Each point is reached from the start by the listed moves, each made 0, 1 or 2 times, or once backwards (-1), plus a little noise. Is the number of moves made odd or even? Then give how often each move was made.
In the rows, zero is written as 128.

Moves:
(1): [136 123 160 112  98 125]
(2): [131 138 146 126 129 183]
(3): [129 130 147 113 134 116]
Start: [137 112 121 127 127 142]
Points:
[131  99  84 145 119 101] => even (0, -1, -1)
[144 105 152 112  97 137] => odd (1, 0, 0)
[152 129 189 108  98 249] => odd (1, 2, 0)
[133 102 103 129 125  87] => odd (0, -1, 0)
[126 108  90 129 162  80] => odd (-1, -1, 1)

Moves:
(1): [115 136 152 114 146 157]
(2): [127 115 126 178 132  92]
(3): [120 120 139 130 110 139]
(4): [156 121 145 113 114 147]
(5): [112 119 104 135 136 144]
(6): [133 145  99 169 126  98]
Start: [138 136 131 114 127 122]
Points:
[141 114 147 121 150 105] => odd (0, 1, -1, 0, 0, -1)
[179  92 157  15  68 224] => odd (-1, -1, 1, 2, 1, -1)
[156 119 235 118 171 131] => even (2, 2, -1, 1, -1, -1)
[213 173  79 185 101  26] => even (-1, 0, -1, 1, -1, 2)

Moves:
(1): [161 110 150 120 125 153 132 147 126 153 131]
(2): [119 111 125 109 126 115 116 112 120  89 134]
(3): [119 136 120 139 127 116 132 136 120 147 121]
(4): [143 130 121 109 132 133 122 127 125 131 122]
(5): [113  99 141 130 116 129 131 109  93 138 177]
(6): [136 138 114 112 132 169 133 125 136 101 122]
(7): [138 140 106 157 122 172 144 113 110 109 140]
(8): [121 141 109 169 148 125 146 114 103 135 118]
Start: [110 117 134 131 121 126 103 133 134 134 131]
Points:
[158  63 151  86 107 186 111 149  75 168 167] => even (2, 1, 2, 1, 1, 1, 0, 0)
[102 193  22 223 139 170 145  84  52 123 117] => even (-1, 0, 2, 2, 0, 0, 2, 1)
[ 24 111  95 237 139  85 143  55   7 163 198] => even (-1, 0, 1, 0, 2, 0, 0, 2)
[120 167  62 194 113 230 150 116  89 108 135] => odd (0, 0, 2, 0, 0, 1, 2, 0)

Moves:
(1): [122 131 131 122 137 134 133 133 130 119 117 134 125 125]
(2): [130 135 138 116 139 130 131 132 132 128 129 127 128 138]
(3): [140 133 125 123 145 116 146 109 112 117 133 134 108 129]
(4): [133 129 127 134 129 126 125 124 124 122 129 128 131 133]
(5): [142 124 118 130 136 128 135 130 126 129 136 126 121 133]
(6): [137 133 142 129 130 136 134 128 120 127 131 108 134 140]
(7): [130 143 136 143 147 131 124 124 124 125 135 110 136 131]
(8): [132 134 125 127 122 130 131 120 129 127 119 121 128 131]
(9): [129 136 115 120 138 139 134 127 126 123 136 132 124 117]
(10): [122 114 120 124 118 123 125 126 132 128 127 135 118 124]
(11): [117 138 138 119 139 137 136 135 138 116 119 130 149 125]
Start: [118 128 123 129 122 128 134 128 143 130 122 134 130 124]
Points:
[ 78 112 116  90 126 113 151 129 159 103  97 203 111  93] => even (1, 0, 1, 0, -1, -1, -1, -1, 0, 1, 1)
[ 68 151 171  82 116 147 131 171 205 130  68 150 197 133] => even (0, 2, -1, -1, -1, -1, -1, 1, -1, -1, 2)
[148  84  97 141  73 139 133 132 139 130 121 110 125 149] => even (0, -1, -1, 2, 2, 2, -1, 1, 0, 2, 0)
[155 184 134  56 249 170 234 124 119  48 133 131 108 151] => even (2, 2, 2, 1, 2, 2, 0, 0, 2, 1, 2)
[141 188 149 108 209 134 176  83 102  88 128 103  78 145] => even (2, 2, 2, 0, -1, 1, 2, 1, 1, 1, -1)

Moves:
(1): [131 130 125 138 122 133 143 145 137 132 148 116 127 136 113]
(2): [127 135 123 117 129 134 131 126 124 138 127 121 144 126 129]
(3): [126 141 134 151 137 101 132 131 126 134 159 141 115 114 124]
(4): [121 123 124 129 127 119 129 137 122 128 114 126 130 131 131]
(5): [130 130 131 119 121 150 117 139 128 137 143 109 138 118 152]
(6): [145 127 124 154 131 129 147 126 122 118 124 147 129 115 129]
(7): [149 124 117 135 140 123 123 118 116 131 134 139 136 123 132]
(8): [126 118 124 122 132 134 140 131 139 152 141 126 133 123 140]
(9): [134 116 123 152 139 120 120 106 134 127 141 144 129 134 136]
(10): [140 113 127 138 118 126 135 115 135 136 137 134 139 115 127]
(11): [108 106 129 107 138 121 150 122 128 100 124 130 126 126 103]
(12): [127 123 135 140 131 127 131 101  99 119 121 146 129 148 134]
(13): [131 120 141 124 128 108 141 153 147 121 132 125 128 133 121]
(14): [136 126 118 123 127 113 141 111 125 125 124 121 122 137 132]
Start: [129 119 123 120 133 118 133 128 126 115 122 124 137 129 132]
Points:
[218 123  73 197 150 182  91  67  90 131 131 140 164 126 244] => even (0, 0, -1, 0, 2, 2, 1, 0, 2, -1, -1, 0, -1, 1)
[156 111 128 142  60 226 158  98 106 183 156  91 179 151 170] => even (2, 0, -1, -1, 1, 0, -1, 1, -1, 2, -1, 2, -1, 0)
[146  74 117 182 152   7 161  85 172 173 230 152 150 114 150] => even (0, 1, 2, 1, 0, -1, 0, 1, 2, 2, 0, 0, 1, 1)
[110 101  85 113 144  74 195 143 188 149 134  92 107 165 127] => odd (1, 0, 0, 1, -1, 0, -1, 2, 1, -1, 0, -1, 0, 2)
[197  41 106 197 164 101 163  86 109  94 196 167 187 121 171] => odd (1, 0, 0, 1, 2, 1, 2, 0, 2, 1, 1, 1, 1, 0)
[ 53  61 116 126 139 150 161 111 126 147 224  92 195 130 136] => even (2, 2, 1, 2, 2, -1, -1, 1, 2, 1, 2, 1, -1, -1)
